Every row gives one point. Before rounding, the points of a table are all equally far from one centre. They may lie mostly on one side of it. Where is the centre, to within rounding?
(in the rows, 100 means zero)

Points (6 x 2):
138,91
63,41
64,41
23,92
57,149
65,151
Centre: 81,96

Points (6 x 3):
118,160,112
126,68,72
79,97,174
137,143,167
161,65,158
159,69,164
Centre: 119,99,126

Points, 9 rows:
43,123,21,46,93,96
88,130,31,44,25,65
74,152,19,87,107,45
105,121,11,44,98,88
95,115,15,49,49,126
32,99,84,93,91,113
131,105,32,109,39,111
90,115,9,56,82,131
126,104,6,96,61,73
Centre: 84,129,56,88,70,90

Points:
143,66,105,5,127,107,92,72,98
118,68,57,99,167,87,91,116,81
131,81,144,102,143,115,106,109,115
104,45,92,73,136,97,71,35,42
151,45,47,90,141,100,84,57,89
113,71,109,118,165,92,90,45,83
91,55,97,85,147,100,85,27,56
89,76,120,68,80,128,68,34,102
168,59,111,51,153,144,73,74,103
108,73,77,102,141,146,116,28,44
111,47,74,78,115,67,121,60,72
110,61,77,43,179,91,84,80,65
122,53,106,88,146,118,89,74,142
139,48,98,66,184,109,90,87,92
Centre: 120,93,90,74,120,122,89,81,77

Points, 19 rows:
102,106,160,134,94,146,142,104,154,96,134,120
112,46,123,138,128,187,113,127,132,94,118,78
121,103,95,130,69,75,171,116,117,130,96,85
109,121,163,124,90,152,172,159,153,118,97,117
102,82,102,138,105,123,91,162,185,124,69,114
98,80,110,151,112,135,109,99,109,149,115,137
118,93,134,81,84,144,138,69,169,122,98,117
88,107,151,152,65,109,104,101,85,106,82,82
97,90,98,116,63,154,182,135,162,123,113,132
116,33,156,98,81,130,110,99,116,98,128,98
121,72,169,120,142,136,135,101,121,116,108,97
149,62,107,118,55,144,103,105,112,144,74,97
98,80,98,168,125,127,133,94,119,119,76,85
114,99,172,147,95,125,133,98,125,116,83,85
119,124,105,88,98,130,195,138,117,84,151,115
132,50,97,109,91,150,189,134,146,96,107,85
88,88,123,159,70,123,121,114,112,139,90,140
123,102,132,126,122,118,134,63,132,116,121,86
83,124,104,113,66,158,85,125,182,138,92,130
Centre: 93,102,105,87,96,137,119,140,116,108,99,87

Points, 25 rows:
77,146,131,82,81,105,129,122,108,86,50,86,49,55,91,110,14,107
77,76,96,109,48,95,62,99,137,30,32,100,120,59,76,124,26,40
62,166,126,45,133,107,95,108,104,81,99,135,104,28,121,119,74,122
69,116,134,55,145,128,106,81,80,111,92,133,87,57,79,107,5,154
33,168,79,142,70,123,103,80,119,101,39,112,61,69,104,138,34,111
97,142,124,133,80,115,70,82,53,88,51,143,59,110,47,143,29,57
37,83,55,143,100,81,72,70,89,61,79,77,133,104,85,34,79,63
71,177,119,146,89,156,75,88,117,69,108,149,102,93,96,174,22,73
56,180,102,107,108,118,86,102,112,72,36,127,71,56,97,126,11,94
85,115,47,123,83,101,88,73,106,96,104,129,44,34,103,52,47,67
65,135,67,55,111,154,107,27,122,15,102,87,116,86,101,106,20,91
38,181,92,81,69,91,88,63,89,47,90,101,113,79,120,138,49,30
87,159,131,83,64,147,87,70,80,59,127,75,85,31,102,113,71,50
94,116,50,106,36,119,26,62,54,73,59,128,76,49,103,121,31,113
67,136,70,117,80,167,60,97,30,59,42,95,97,75,41,129,36,99
102,126,66,115,82,158,27,70,107,66,37,119,111,113,57,180,59,95
90,150,98,60,114,139,129,97,83,55,133,75,72,74,67,112,5,60
101,153,102,106,62,143,128,62,117,83,103,20,87,102,60,121,56,92
66,164,123,122,94,144,96,54,82,116,46,103,94,63,101,88,52,67
107,110,70,105,25,150,97,112,91,95,92,99,58,111,92,95,68,34
69,89,140,94,84,138,51,38,123,81,90,108,91,61,110,81,27,34
65,80,94,85,77,161,82,73,112,62,35,59,58,45,81,135,28,74
102,121,82,121,39,125,122,111,111,85,61,151,121,24,101,143,104,70
133,120,47,99,90,115,106,101,109,83,122,84,62,69,155,107,26,112
60,130,114,86,86,95,78,92,146,78,43,104,64,109,153,89,70,68
Centre: 68,96,94,106,88,105,90,86,97,67,106,114,103,91,79,125,65,107

Points, 29 rows:
105,33,135,117,136,150,98,70,49,116,145,41,113,107,97,127,130,123,118,136,60,147,102,119
113,56,119,145,164,188,114,79,64,88,137,84,115,100,114,152,129,111,84,125,101,141,87,114
116,65,110,161,130,167,107,105,61,97,191,49,126,95,94,121,123,96,94,120,105,133,79,137
129,67,102,144,162,159,77,89,79,131,181,54,121,70,80,123,127,125,103,125,100,136,83,114
125,71,79,154,155,136,102,69,68,126,135,64,124,80,85,95,106,107,120,122,84,157,97,122
110,88,111,154,135,137,121,73,69,108,146,51,147,85,89,98,163,140,121,123,87,125,94,124
119,51,124,135,123,192,98,89,66,83,138,72,128,107,110,138,101,78,88,95,57,158,102,100
125,89,106,166,90,145,91,106,77,87,157,55,105,80,74,141,94,113,92,134,100,148,88,147
114,45,92,142,112,129,73,79,73,124,182,72,120,104,104,121,116,133,129,101,76,156,90,133
109,71,107,159,157,167,97,64,50,103,159,59,104,73,95,138,136,107,82,120,94,167,107,152
126,48,87,141,120,168,77,74,80,118,195,70,136,86,131,124,118,94,112,117,88,143,93,138
87,57,105,147,140,145,119,72,79,111,185,66,148,87,107,134,108,102,81,130,82,149,99,150
108,66,101,177,124,138,97,62,77,111,165,86,130,122,121,91,116,116,88,110,96,151,89,143
70,65,112,164,118,158,102,73,89,115,180,53,131,41,98,143,144,128,112,124,113,164,82,116
106,55,110,164,136,147,105,75,93,94,163,58,105,87,99,155,130,95,119,100,94,135,72,151
119,87,138,177,122,159,76,75,63,94,168,51,106,88,99,120,137,89,93,130,83,164,78,139
114,49,104,147,127,170,96,68,87,117,168,63,109,71,91,126,86,68,100,129,104,145,83,151
110,52,90,144,131,174,107,77,60,124,192,81,119,85,89,116,113,112,78,142,85,147,89,120
95,65,103,160,137,166,97,69,41,116,160,56,118,90,80,133,143,116,99,122,73,137,93,132
99,54,109,161,128,141,104,104,94,90,181,83,111,77,58,129,124,123,131,128,97,166,106,109
119,50,117,151,135,148,86,65,59,97,165,49,123,87,98,131,150,114,124,129,119,173,91,131
123,55,118,148,138,172,103,83,82,119,189,44,93,87,116,134,126,118,108,140,67,125,104,119
94,56,133,154,159,168,96,89,86,121,138,64,133,74,98,97,101,112,120,163,99,144,97,125
121,80,104,141,154,138,98,76,52,107,179,48,113,67,119,85,80,91,113,128,61,155,109,123
110,42,102,157,128,153,83,63,58,107,154,34,113,72,80,131,94,97,89,83,109,152,105,133
109,61,103,157,117,160,118,100,45,95,155,24,114,91,109,84,109,114,91,138,84,160,85,115
119,74,115,132,116,167,143,95,74,79,162,76,114,85,90,136,118,77,133,131,132,161,87,139
102,21,127,133,146,154,93,94,104,135,175,61,99,90,111,115,124,117,134,99,86,144,104,154
76,83,123,154,117,190,86,51,87,86,165,67,116,95,116,131,129,131,132,150,106,150,83,89
Centre: 80,88,119,99,110,137,87,92,88,98,142,77,93,71,119,102,130,98,89,106,107,136,114,106
